Rows are points. The ring and each string are closed loops that go straight from each point to the next, and from the last back to the first. Before rounding, they use only three directions, however many columns there are. Count how often each string passes through the ring. Passing back the other way cancels.

Ring, 8 rows:
[[ 2.05  2.04  0.14  1.18]
 [ 1.15  3.48  0.60  2.44]
 [-0.72  4.02  0.99  2.99]
 [-2.69  3.22  0.99  2.41]
 [-3.17  1.86  1.10  1.38]
 [-2.01  0.19  1.41  0.11]
 [-0.02 -0.40  1.17 -0.46]
 [ 1.42  0.16  0.52 -0.19]]
String (10 x 4):
[[ 2.29  3.07  2.38  2.48]
 [ 0.70  2.56  1.38  1.89]
 [ 0.00  2.73 -0.73  1.58]
 [ 0.97  3.25 -1.30  1.85]
 [ 1.70  3.02 -1.53  1.59]
 [ 0.58  2.20 -1.20  1.05]
 [ 0.74  1.89  0.91  1.27]
 [ 2.25  1.90  2.48  1.58]
 [ 3.38  2.36  1.98  1.81]
 [ 3.06  3.07  0.97  2.15]]
Times through: 0

Ring:
[[ 2.90  0.20  2.31  1.09 -0.55  2.03  0.47 -0.13  1.19]
 [ 2.16  2.00  0.89  1.27 -0.57  1.76  0.31 -0.14  1.05]
 [-0.15  3.38 -0.30  1.12 -0.60  0.88 -0.28 -0.63  0.71]
 [-3.30  3.18 -0.11  0.57 -0.62 -0.40 -1.14 -1.58  0.28]
 [-5.67  1.23  0.90 -0.11 -0.62 -1.21 -1.78 -2.38  0.01]
 [-6.00 -1.29  1.63 -0.53 -0.62 -0.99 -1.84 -2.49  0.06]
 [-3.80 -3.66  2.44 -0.52 -0.61  0.19 -1.21 -1.89  0.45]
 [-1.49 -4.02  3.12 -0.22 -0.59  0.98 -0.63 -1.35  0.76]
 [ 2.03 -2.28  3.55  0.57 -0.55  1.87  0.24 -0.51  1.15]]
String (8 x 9):
[[-3.29 -0.45  2.31 -0.01 -0.59 -0.31 -1.18 -1.90  0.37]
 [-4.87 -0.97  3.54 -0.38 -0.57 -1.20 -1.67 -2.61  0.14]
 [-7.87 -1.04  3.39 -0.88 -0.59 -2.34 -2.47 -3.45 -0.27]
 [-8.83  0.56  0.67 -0.71 -0.65 -2.26 -2.60 -3.21 -0.38]
 [-6.37  1.54 -1.48 -0.09 -0.67 -0.84 -1.81 -2.07 -0.02]
 [-3.41  0.62 -1.13  0.26 -0.66  0.46 -1.00 -1.22  0.42]
 [-3.40  0.46  1.01  0.15 -0.61 -0.16 -1.15 -1.70  0.36]
 [-4.55  0.03 -0.14 -0.05 -0.65 -0.17 -1.36 -1.75  0.26]]
Times through: 1
String, 16 rows:
[[ 0.45  0.05  3.28  0.63 -0.54  0.78 -0.25 -1.06  0.83]
 [ 4.24  1.20  4.16  1.37 -0.50  1.77  0.67 -0.22  1.27]
 [ 4.54  1.77  3.89  1.50 -0.50  1.85  0.75 -0.10  1.29]
 [ 1.74  1.00  3.99  0.94 -0.51  0.87  0.01 -0.90  0.94]
 [ 0.36  0.41  2.47  0.70 -0.56  0.91 -0.23 -0.92  0.83]
 [ 1.27  0.35 -0.17  0.95 -0.61  2.10  0.20 -0.06  1.05]
 [ 3.90  0.29 -0.38  1.38 -0.61  3.23  0.93  0.76  1.42]
 [ 3.83 -0.41  0.97  1.22 -0.58  2.95  0.84  0.48  1.39]
 [-0.05 -0.53  0.89  0.57 -0.60  1.45 -0.20 -0.63  0.87]
 [-0.22 -0.58  3.17  0.44 -0.56  0.69 -0.41 -1.19  0.77]
 [ 2.12 -1.53  5.32  0.61 -0.50  1.19  0.11 -0.94  1.06]
 [ 4.15 -2.46  6.66  0.76 -0.47  1.81  0.59 -0.59  1.34]
 [ 4.44 -2.42  5.53  0.86 -0.49  2.26  0.75 -0.25  1.42]
 [ 1.56 -1.02  5.30  0.59 -0.50  0.86 -0.06 -1.12  0.96]
 [ 0.10 -0.48  2.68  0.53 -0.56  0.95 -0.29 -0.99  0.83]
 [ 0.33 -0.31  1.03  0.65 -0.60  1.51 -0.12 -0.56  0.91]]
Times through: 0

Ring:
[[ 3.88  1.23 -1.44 -1.21  2.24  0.09  0.45  2.79 -2.96 -1.06  0.81 -1.60
   1.21  2.04]
 [ 2.19  5.96  1.83  0.55  2.31  0.03 -0.10 -0.57 -1.69  0.74 -1.00 -1.73
   0.91  0.55]
 [ 0.07  5.41  1.80  1.00  1.82  0.16 -0.31 -2.25 -0.43  1.97 -1.43 -0.63
  -0.37 -0.46]
 [-1.81  0.28 -0.47  0.19  0.91  0.13 -0.22 -2.32  0.61  2.37 -0.72  1.34
  -2.05 -0.94]
 [ 0.05 -6.02 -3.47 -1.95  0.64 -0.28  0.37  1.15 -0.58  0.29  1.22  1.85
  -1.65  0.52]
 [ 2.53 -4.65 -3.93 -2.35  1.36 -0.06  0.64  3.32 -2.22 -1.09  1.80  0.31
  -0.21  1.86]]
String (23 x 14):
[[-1.97  2.06  2.16  0.84  0.92 -0.51 -0.46 -3.89  1.10  2.83 -1.67  1.24
  -1.64 -1.63]
 [-3.72  2.20 -2.73  0.94  0.98  1.69 -0.35 -2.86  1.08  3.66 -0.74  1.41
  -3.50 -1.21]
 [-1.10  0.79 -2.40 -0.05  1.28  0.95 -0.03 -0.79 -0.25  1.89 -0.06  0.65
  -1.93 -0.09]
 [ 0.64  0.10 -0.87 -0.54  1.40 -0.02  0.08 -0.09 -0.88  0.83  0.00  0.24
  -0.66  0.32]
 [-0.52  0.26  2.07  0.04  0.96 -1.04 -0.24 -2.53  0.39  1.71 -1.11  1.06
  -0.84 -0.97]
 [-2.45  1.81  1.53  0.86  0.84 -0.25 -0.47 -3.95  1.27  3.06 -1.58  1.45
  -2.04 -1.71]
 [-3.09  3.46 -1.90  1.12  1.21  1.56 -0.37 -2.86  0.79  3.48 -0.96  0.89
  -2.94 -1.09]
 [-0.90  2.19 -2.71  0.18  1.53  1.36 -0.04 -0.56 -0.54  1.93 -0.08  0.15
  -1.82  0.12]
 [ 0.60  1.43  0.90 -0.10  1.44 -0.43 -0.07 -1.09 -0.60  1.10 -0.64  0.10
  -0.34 -0.10]
 [ 0.22  5.23  5.13  1.19  1.56 -1.24 -0.50 -3.79  0.19  2.03 -2.30 -0.26
   0.28 -1.25]
 [ 0.03  7.39  3.75  1.61  1.93 -0.18 -0.50 -3.40 -0.16  2.34 -2.19 -0.92
   0.00 -0.92]
 [-0.10  7.46  0.34  1.38  2.18  1.22 -0.30 -1.79 -0.80  2.25 -1.28 -1.28
  -0.66 -0.11]
 [ 0.69  2.71 -1.08  0.00  1.79  0.64  0.02 -0.11 -1.16  1.10 -0.20 -0.52
  -0.58  0.48]
 [ 1.62  2.56  1.95 -0.04  1.72 -0.71 -0.06 -0.86 -1.06  0.67 -0.81 -0.54
   0.48  0.15]
 [ 2.21  5.94  4.94  0.80  2.06 -1.23 -0.29 -2.11 -1.05  0.89 -1.85 -1.37
   1.45 -0.24]
 [ 1.61  9.49  4.03  1.67  2.51  0.00 -0.41 -2.38 -1.18  1.65 -2.11 -2.17
   1.05 -0.18]
 [ 1.44  9.38  4.52  1.73  2.42 -0.20 -0.46 -2.76 -0.98  1.76 -2.28 -2.00
   1.03 -0.39]
 [ 1.46  6.33  4.71  1.06  1.99 -0.97 -0.37 -2.64 -0.70  1.38 -2.01 -1.17
   0.98 -0.52]
 [ 1.11  2.27  1.40 -0.01  1.62 -0.50 -0.07 -0.99 -0.85  0.93 -0.75 -0.30
   0.07  0.03]
 [ 0.16  2.45 -1.38  0.06  1.68  0.77 -0.01 -0.37 -0.90  1.38 -0.22 -0.24
  -0.95  0.30]
 [-1.09  4.19 -1.87  0.74  1.71  1.49 -0.17 -1.28 -0.42  2.34 -0.56 -0.21
  -1.72 -0.12]
 [ 0.31  1.54  0.70 -0.01  1.41 -0.30 -0.10 -1.25 -0.48  1.29 -0.67  0.18
  -0.54 -0.19]
 [ 0.13  1.31  2.36  0.12  1.21 -0.99 -0.22 -2.21 -0.01  1.46 -1.14  0.52
  -0.38 -0.71]]
Times through: 3

Ring:
[[ 1.87 -1.64  0.73 -3.10 -0.73 -0.02  3.32 -1.07 -1.78 -1.92 -2.98 -0.83
  -0.23 -1.55]
 [ 0.11 -0.86 -0.64 -1.76  0.14  0.07  2.58  1.03 -3.49 -0.95 -2.36 -0.60
   1.28 -1.46]
 [-2.08 -0.43 -1.17  0.18  0.41  0.13  1.39  2.01 -4.18  0.43 -1.02 -0.18
   2.26 -0.94]
 [-3.15 -1.50 -1.72  2.93 -0.09  0.18  0.03  1.33 -2.83  0.87  0.49 -0.27
   1.61 -0.19]
 [-2.18 -3.15 -1.58  4.03 -1.04  0.17 -0.31 -0.64 -0.47  0.03  0.93 -0.76
  -0.18  0.18]
 [-1.00 -3.85 -0.21  3.18 -1.90  0.09  0.11 -2.64  1.19 -0.56  0.70 -0.86
  -1.51  0.27]
 [ 0.05 -3.63  1.95  0.95 -2.55 -0.03  1.03 -4.30  1.96 -0.78  0.04 -0.59
  -2.19  0.12]
 [ 1.25 -2.78  3.59 -2.08 -2.59 -0.13  2.40 -4.80  1.50 -1.11 -1.28 -0.34
  -2.12 -0.42]
 [ 2.14 -2.16  2.57 -3.43 -1.75 -0.10  3.29 -3.25 -0.04 -1.81 -2.56 -0.61
  -1.37 -1.15]]
String (12 x 14):
[[-3.91 -1.52 -3.10  4.28  0.39  0.25 -0.54  2.53 -3.49  1.08  0.90 -0.40
   2.18 -0.12]
 [-4.13 -1.09 -3.29  4.03  0.70  0.26 -0.44  3.17 -4.19  1.25  0.75 -0.31
   2.69 -0.24]
 [-3.86 -1.94 -4.47  5.33  0.69  0.32 -0.83  3.24 -3.64  0.72  0.97 -0.77
   2.21 -0.16]
 [-4.88 -1.04 -0.21  3.53 -0.56  0.13 -0.73  0.57 -2.50  2.35  1.73  0.47
   1.88  0.46]
 [-3.83 -2.02  0.87  3.30 -1.48  0.08 -0.57 -1.47 -0.59  1.75  1.77  0.29
   0.41  0.66]
 [-1.51 -4.49  0.08  4.45 -2.45  0.09 -0.59 -3.59  2.33 -0.25  1.60 -0.82
  -2.12  0.77]
 [ 1.17 -5.47 -0.78  3.28 -2.46  0.09  0.51 -4.00  3.02 -2.30  0.08 -1.72
  -3.27  0.09]
 [ 0.85 -3.88 -0.67  1.46 -1.58  0.08  1.26 -2.32  0.80 -1.85 -0.80 -1.33
  -1.73 -0.45]
 [-1.33 -1.76  2.12 -0.16 -1.62 -0.03  1.27 -2.33 -0.53  0.41 -0.20  0.08
  -0.20 -0.15]
 [-2.30 -1.86  2.44  0.87 -1.88 -0.02  0.59 -2.69 -0.12  1.10  0.68  0.32
  -0.22  0.28]
 [-1.40 -2.47 -0.02  1.70 -1.19  0.08  0.68 -1.26 -0.67 -0.07  0.06 -0.47
  -0.18 -0.15]
 [-0.87 -3.75 -3.90  4.38 -0.37  0.26  0.05  0.66 -0.98 -1.36  0.00 -1.61
  -0.26 -0.37]]
Times through: 0

Ring, 7 rows:
[[ 0.68 -0.92  0.40  2.94 -0.14  0.15  2.51  2.43  1.53  0.89 -4.27  5.29
   1.14  0.51]
 [ 0.09  0.79  0.08  0.38 -1.29  0.45  2.25  1.25  1.68  0.04 -4.48  4.19
   0.83  1.12]
 [-0.25  2.20 -0.35 -2.69 -2.55  0.10  0.48 -0.74  0.20 -0.81 -1.22  0.19
   0.03  1.94]
 [-0.73  1.80 -1.27 -2.17 -2.48 -0.62  0.06 -1.32 -0.98 -0.24  2.25 -1.34
   0.79  2.37]
 [-0.25  0.45 -1.17 -0.58 -1.73 -1.18 -0.47 -0.92 -1.90  0.40  4.23 -2.01
   0.84  2.07]
 [ 1.56 -1.24  0.55  0.69 -0.74 -1.29 -1.76  0.13 -2.56  0.43  3.95 -2.60
  -0.77  0.98]
 [ 1.60 -1.72  0.97  2.71  0.04 -0.48  0.51  1.95 -0.28  0.82 -1.08  2.15
  -0.02  0.32]]
String:
[[-0.57  1.07 -0.27  1.42 -1.09  1.09  4.43  2.21  3.62  0.33 -8.10  7.95
   2.02  1.04]
 [ 0.67  1.82  0.83 -2.47 -2.22  0.53  0.37  0.05  0.76 -1.13 -3.59  1.10
  -0.95  1.27]
 [ 0.66  1.23  0.45 -1.96 -2.02 -0.07 -0.30 -0.28 -0.35 -0.72 -0.83 -0.40
  -0.74  1.42]
 [-0.34  1.16 -0.62 -0.55 -1.76 -0.06  1.38  0.16  0.50  0.02 -1.38  1.86
   0.96  1.69]
 [-1.26  2.37 -1.40 -1.79 -2.49  0.11  1.92 -0.57  0.91 -0.25 -1.56  1.96
   1.55  2.29]
 [-1.16  2.76 -1.39 -3.10 -2.96 -0.14  0.76 -1.45 -0.04 -0.63  0.33 -0.30
   0.93  2.56]
 [-0.77  1.17 -1.26 -0.51 -1.86 -0.42  1.25 -0.29 -0.05  0.27  0.45  1.05
   1.47  2.03]
 [ 0.54  0.51  0.02 -0.82 -1.61 -0.51 -0.31 -0.17 -0.91 -0.13  0.91 -0.67
  -0.16  1.46]
 [-1.11  0.86 -1.84  0.12 -1.71 -0.78  1.34 -0.42 -0.48  0.71  2.01  0.75
   2.11  2.24]
 [-1.59  0.84 -2.68 -0.03 -1.89 -1.38  0.78 -1.22 -1.60  1.01  5.19 -1.05
   2.61  2.73]
 [ 0.23  0.39 -0.84 -1.46 -1.93 -1.50 -1.90 -1.55 -3.06  0.10  6.24 -4.41
  -0.07  2.10]
 [-0.04 -0.58 -1.28  0.79 -1.14 -1.64 -0.71 -0.61 -2.57  1.00  5.87 -2.36
   1.12  1.91]
 [-0.15 -0.88 -1.15  2.25 -0.62 -1.12  0.96  0.60 -0.99  1.34  2.56  0.97
   1.82  1.53]
 [ 1.22 -0.28  0.50 -0.42 -1.26 -0.86 -1.31 -0.11 -1.82 -0.03  2.36 -1.98
  -0.80  1.18]
 [ 1.96 -0.67  1.18 -0.68 -1.15 -1.00 -2.39 -0.17 -2.52 -0.25  3.11 -3.34
  -1.77  0.90]
 [ 0.83 -0.65  0.15  1.10 -0.79 -0.68  0.11  0.73 -0.83  0.53  0.79  0.47
   0.24  1.05]
 [ 1.50 -2.17  0.65  3.36  0.26 -0.83  0.38  1.92 -0.78  1.20  0.36  1.71
   0.33  0.39]
 [ 2.53 -2.99  1.76  4.08  0.82 -0.65  0.03  2.75 -0.65  1.13 -0.99  2.18
  -0.57 -0.31]
 [ 2.27 -2.12  1.75  2.98  0.32 -0.30  0.28  2.46 -0.10  0.68 -2.22  2.48
  -0.69 -0.13]
 [ 0.46 -2.42  0.06  6.55  1.17  0.22  4.66  4.26  2.82  2.18 -6.30  9.34
   2.81 -0.01]
 [-0.06 -1.15 -0.39  4.43  0.22  0.21  4.08  3.03  2.41  1.58 -5.17  7.60
   2.59  0.61]
 [ 0.73  0.12  0.31  0.09 -1.21 -0.28  0.33  0.57 -0.23  0.05 -0.73  0.89
  -0.03  1.12]
 [ 0.91  0.40  0.80 -0.06 -1.23  0.24  0.91  1.05  0.75 -0.24 -3.31  2.36
  -0.29  0.86]]
Times through: 0
String, 20 rows:
[[ 1.99 -1.00  0.83 -0.87 -1.20 -1.67 -3.58 -0.91 -4.01 -0.08  6.58 -5.83
  -1.89  1.17]
 [ 2.09 -1.88  0.90  1.01 -0.46 -1.60 -2.60  0.14 -3.35  0.52  5.29 -3.77
  -1.28  0.78]
 [ 0.69 -1.22 -0.13  2.30 -0.37 -0.83  0.63  1.16 -0.73  1.04  0.96  1.32
   0.87  0.98]
 [ 1.09 -1.95  0.25  3.43  0.18 -0.79  0.87  1.88 -0.50  1.32  0.19  2.25
   0.84  0.57]
 [ 2.25 -2.54  1.52  3.49  0.52 -0.63  0.05  2.40 -0.64  0.99 -0.81  1.91
  -0.47 -0.08]
 [ 1.82 -2.25  1.31  3.93  0.56 -0.21  1.34  2.90  0.56  1.09 -3.07  4.12
   0.19 -0.10]
 [ 0.50 -2.02  0.16  5.69  0.85  0.26  4.25  3.87  2.64  1.86 -6.10  8.58
   2.43  0.10]
 [ 0.05 -0.61 -0.28  2.98 -0.30  0.09  3.04  2.21  1.68  1.09 -3.88  5.63
   1.89  0.85]
 [ 1.10  0.30  0.80 -0.60 -1.38 -0.15 -0.17  0.46 -0.31 -0.33 -1.12  0.34
  -0.73  1.00]
 [ 0.68  0.47  0.38 -0.42 -1.42 -0.13  0.35  0.45 -0.04 -0.17 -1.25  0.92
  -0.18  1.17]
 [-0.63  0.69 -0.83  1.17 -1.19  0.20  2.96  1.21  1.70  0.59 -3.51  4.75
   1.98  1.45]
 [-0.73  1.51 -0.81 -0.33 -1.79  0.32  2.48  0.53  1.55  0.05 -3.36  3.70
   1.51  1.71]
 [-0.23  0.70 -0.63  0.10 -1.48 -0.22  1.37  0.36  0.32  0.28 -0.92  1.91
   1.10  1.58]
 [ 0.33  1.83  0.06 -3.04 -2.52 -0.23 -0.80 -1.09 -0.87 -0.95  0.58 -1.79
  -0.78  1.83]
 [ 0.39  1.29 -0.02 -2.22 -2.19 -0.44 -0.77 -0.85 -1.10 -0.61  1.21 -1.70
  -0.54  1.74]
 [-0.25  2.35 -0.74 -4.07 -3.07 -0.70 -1.50 -2.22 -1.91 -0.99  3.48 -3.93
  -0.52  2.47]
 [-1.57  1.88 -2.40 -1.88 -2.60 -1.07  0.32 -1.85 -1.47  0.24  4.47 -1.86
   1.87  2.92]
 [-1.26  1.09 -2.35 -1.11 -2.21 -1.48 -0.25 -1.77 -2.26  0.59  6.14 -2.74
   1.80  2.78]
 [ 1.21  0.51  0.45 -2.38 -2.01 -1.06 -2.63 -1.31 -2.83 -0.64  4.33 -4.66
  -1.57  1.59]
 [ 0.97  0.12  0.29 -0.90 -1.52 -0.81 -1.24 -0.38 -1.75 -0.15  2.37 -2.10
  -0.70  1.37]]
Times through: 1

Ring:
[[ 1.08  0.85  0.02 -0.70  3.77 -2.80  0.35  1.25 -0.77 -0.45  0.01 -1.69
  -3.41 -3.49]
 [-2.03  2.05  0.15 -1.23  2.07 -2.88  1.17  1.33 -1.01 -1.08 -2.16 -0.12
  -3.03 -1.85]
 [-3.86  2.02 -0.13 -2.32 -1.35 -1.30  1.13  1.74 -1.37 -2.02 -2.66  0.90
  -1.73 -0.46]
 [-0.98 -0.11  0.10 -2.23 -3.70  1.14  0.03  1.86 -1.59 -2.86 -1.28 -0.34
  -0.10 -0.88]
 [ 2.01 -1.32 -0.22 -1.93 -2.17  1.34 -0.88  1.88 -1.35 -2.17  1.19 -1.85
  -0.46 -2.51]
 [ 3.08 -0.97 -0.71 -1.61  1.46 -0.41 -1.00  1.78 -0.91 -0.74  2.80 -2.56
  -2.17 -4.01]]
String, 23 rows:
[[-2.93  2.64 -0.29 -1.62  2.76 -3.50  1.31  1.45 -0.91 -0.63 -1.84  0.25
  -3.60 -1.87]
 [-2.93  2.02 -0.88 -2.53  0.90 -2.15  0.73  1.87 -1.05 -0.88 -0.59  0.32
  -2.85 -1.68]
 [-2.40  1.51 -0.95 -2.68  0.14 -1.45  0.42  1.97 -1.11 -1.07 -0.09  0.10
  -2.42 -1.74]
 [-5.11  2.69 -0.97 -3.16 -0.76 -1.85  1.14  2.04 -1.25 -1.37 -1.72  1.43
  -2.40 -0.51]
 [-5.70  2.67 -0.27 -2.86 -2.42 -1.24  1.49  1.88 -1.50 -2.29 -3.50  1.82
  -1.52  0.43]
 [-6.04  2.41 -1.07 -3.85 -3.48 -0.44  1.01  2.32 -1.54 -2.17 -2.05  2.00
  -1.26  0.45]
 [-2.21  1.05 -1.04 -2.97 -1.13 -0.57  0.14  2.12 -1.24 -1.42  0.22  0.07
  -1.80 -1.54]
 [-0.96  0.44 -0.07 -1.99 -1.56 -0.15  0.22  1.74 -1.35 -2.09 -0.98 -0.46
  -1.17 -1.47]
 [-0.21  0.24  0.00 -1.72 -0.89 -0.32  0.11  1.66 -1.27 -1.91 -0.66 -0.85
  -1.36 -1.89]
 [-0.35  0.29 -0.34 -2.04 -0.78 -0.34 -0.01  1.79 -1.23 -1.69 -0.06 -0.80
  -1.52 -2.01]
 [ 1.15 -0.49  0.59 -1.08 -1.32  0.24 -0.04  1.45 -1.35 -2.37 -1.02 -1.45
  -0.81 -2.03]
 [ 3.33 -2.08  0.91 -0.87 -3.10  2.04 -0.80  1.48 -1.53 -3.09 -0.28 -2.38
   0.46 -2.28]
 [ 2.97 -1.46  0.61 -0.88 -1.38  0.92 -0.61  1.45 -1.33 -2.38  0.07 -2.31
  -0.50 -2.69]
 [ 1.04 -0.32 -0.40 -1.86 -0.31 -0.12 -0.42  1.79 -1.15 -1.49  0.93 -1.49
  -1.55 -2.68]
 [ 1.15 -0.44 -1.52 -2.82  0.19 -0.05 -1.01  2.23 -1.00 -0.70  3.27 -1.61
  -2.04 -3.33]
 [ 0.79 -0.09 -1.68 -2.89  0.88 -0.56 -0.89  2.23 -0.92 -0.40  3.37 -1.48
  -2.47 -3.44]
 [ 0.54  0.18 -0.36 -1.72  0.53 -0.84 -0.13  1.70 -1.08 -1.26  0.51 -1.29
  -2.02 -2.67]
 [ 4.09 -0.90  0.81  0.18  2.68 -1.29 -0.31  1.02 -0.90 -1.21  0.29 -3.03
  -2.24 -4.01]
 [ 4.58 -0.55  0.50  0.37  5.05 -2.51 -0.32  0.95 -0.62 -0.28  1.18 -3.39
  -3.38 -4.90]
 [ 1.59  0.78 -0.76 -1.17  4.97 -3.13 -0.09  1.49 -0.56  0.37  1.91 -2.02
  -4.09 -4.31]
 [ 0.32  1.41 -0.70 -1.29  4.77 -3.48  0.32  1.47 -0.61  0.27  1.00 -1.41
  -4.18 -3.76]
 [ 0.65  1.62  0.72  0.19  5.28 -4.12  1.07  0.82 -0.68 -0.37 -1.71 -1.53
  -4.03 -3.38]
 [-0.30  2.16  1.38  0.68  4.99 -4.49  1.70  0.55 -0.79 -0.84 -3.67 -1.04
  -3.88 -2.65]]
Times through: 1

Ring (9 x 14):
[[ 2.71  1.34  2.31  0.53 -2.65  4.26 -0.29 -0.85 -0.52 -0.04  1.42  3.05
   1.32  1.30]
 [ 2.65  3.58  1.82  0.60 -5.33  2.31 -0.20 -0.55 -0.41 -1.23  1.41  1.26
  -0.32  2.08]
 [ 1.30  4.32  0.76  0.12 -5.58 -0.28 -0.04 -0.16 -0.32 -1.71  0.52 -0.74
  -1.42  1.95]
 [-1.03  3.35 -1.19 -0.59 -3.03 -3.25  0.27  0.56  0.01 -1.32 -1.04 -2.39
  -2.06  0.83]
 [-2.51  1.50 -2.22 -1.08  0.10 -4.13  0.43  0.88  0.19 -0.41 -2.03 -2.49
  -1.60 -0.32]
 [-3.06 -0.43 -1.98 -1.43  2.60 -3.16  0.36  0.63  0.01  0.57 -2.42 -1.59
  -0.30 -1.14]
 [-2.46 -2.14 -0.41 -1.57  4.00 -0.32  0.03 -0.19 -0.52  1.46 -2.06  0.27
   1.71 -1.44]
 [-1.00 -2.45  1.17 -1.22  3.44  2.43 -0.25 -0.86 -0.86  1.69 -1.10  2.00
   2.89 -1.04]
 [ 1.48 -0.81  2.28 -0.15  0.37  4.51 -0.35 -1.06 -0.76  0.99  0.57  3.37
   2.59  0.23]]
String (26 x 14):
[[-1.67  4.39 -2.09 -0.70 -3.87 -5.23  0.44  0.98  0.22 -1.90 -1.45 -3.85
  -3.25  0.97]
 [-1.65  3.92 -2.68 -0.46 -2.99 -5.27  0.59  1.32  0.56 -1.60 -1.43 -3.40
  -3.35  0.71]
 [-0.95  2.37 -2.38 -0.08 -1.21 -3.27  0.58  1.24  0.71 -0.70 -0.97 -1.40
  -2.25  0.28]
 [-0.63  1.35 -0.10 -0.67 -1.00 -0.71  0.05 -0.02 -0.31 -0.26 -0.80 -0.47
  -0.18  0.30]
 [-1.64  1.38 -0.26 -1.24 -0.79 -1.86  0.02 -0.10 -0.54 -0.37 -1.48 -1.61
  -0.29  0.10]
 [-3.82  1.02 -2.32 -1.83  0.99 -5.18  0.37  0.72 -0.13 -0.28 -2.93 -3.57
  -1.36 -0.77]
 [-4.59 -0.02 -3.71 -1.78  3.11 -6.15  0.66  1.37  0.40  0.28 -3.43 -3.47
  -1.63 -1.53]
 [-2.98 -0.49 -0.88 -1.78  2.15 -2.31  0.09  0.01 -0.53  0.54 -2.39 -1.58
   0.45 -0.97]
 [-1.52 -0.06 -0.24 -1.12  1.05 -0.72  0.04 -0.11 -0.43  0.42 -1.41 -0.34
   0.57 -0.43]
 [-1.37 -0.13 -0.87 -0.80  1.41 -0.93  0.20  0.28 -0.06  0.51 -1.30 -0.05
   0.21 -0.53]
 [-2.51 -1.54 -2.19 -0.98  4.04 -1.98  0.45  0.83  0.35  1.24 -2.06 -0.08
   0.20 -1.49]
 [-3.57 -3.33 -1.21 -1.94  6.10 -1.14  0.16  0.07 -0.39  2.03 -2.81  0.04
   1.92 -2.23]
 [-3.81 -4.05  0.20 -2.57  6.43  0.07 -0.20 -0.79 -1.14  2.31 -3.01  0.20
   3.26 -2.34]
 [-2.02 -1.68  0.76 -1.74  2.79  0.58 -0.23 -0.78 -1.01  1.19 -1.79  0.28
   2.19 -1.00]
 [-1.29 -0.52 -0.02 -1.04  1.52 -0.01  0.01 -0.20 -0.45  0.68 -1.26  0.27
   0.99 -0.53]
 [-1.35 -0.31 -1.32 -0.62  1.85 -1.09  0.32  0.54  0.19  0.64 -1.28  0.16
   0.02 -0.67]
 [-2.94 -1.45 -2.63 -1.09  4.20 -2.76  0.53  1.01  0.44  1.17 -2.34 -0.59
  -0.12 -1.61]
 [-4.89 -2.35 -2.62 -2.28  5.69 -4.09  0.40  0.67 -0.12  1.45 -3.67 -2.07
   0.45 -2.32]
 [-4.12 -1.03 -1.65 -2.19  3.40 -3.59  0.20  0.26 -0.46  0.76 -3.16 -2.35
   0.29 -1.51]
 [-1.99  0.38 -0.05 -1.50  0.47 -1.38 -0.05 -0.29 -0.70  0.12 -1.73 -1.24
   0.45 -0.32]
 [-0.74  0.99 -0.24 -0.68 -0.45 -0.67  0.08  0.03 -0.25 -0.07 -0.88 -0.30
  -0.06  0.12]
 [-1.70  1.74 -2.50 -0.48 -0.22 -3.66  0.56  1.18  0.57 -0.43 -1.48 -1.73
  -1.94 -0.12]
 [-2.56  3.01 -3.37 -0.74 -1.33 -6.00  0.70  1.55  0.68 -1.16 -2.04 -3.62
  -3.24  0.07]
 [-2.20  3.58 -2.19 -0.97 -2.68 -5.26  0.43  0.94  0.15 -1.51 -1.81 -3.79
  -2.82  0.55]
 [-1.46  3.08 -0.05 -1.26 -3.13 -2.74 -0.03 -0.17 -0.69 -1.29 -1.36 -2.79
  -1.16  0.82]
 [-1.55  3.81 -0.54 -1.16 -3.84 -3.66  0.08  0.11 -0.50 -1.66 -1.40 -3.41
  -1.90  1.01]]
Times through: 2
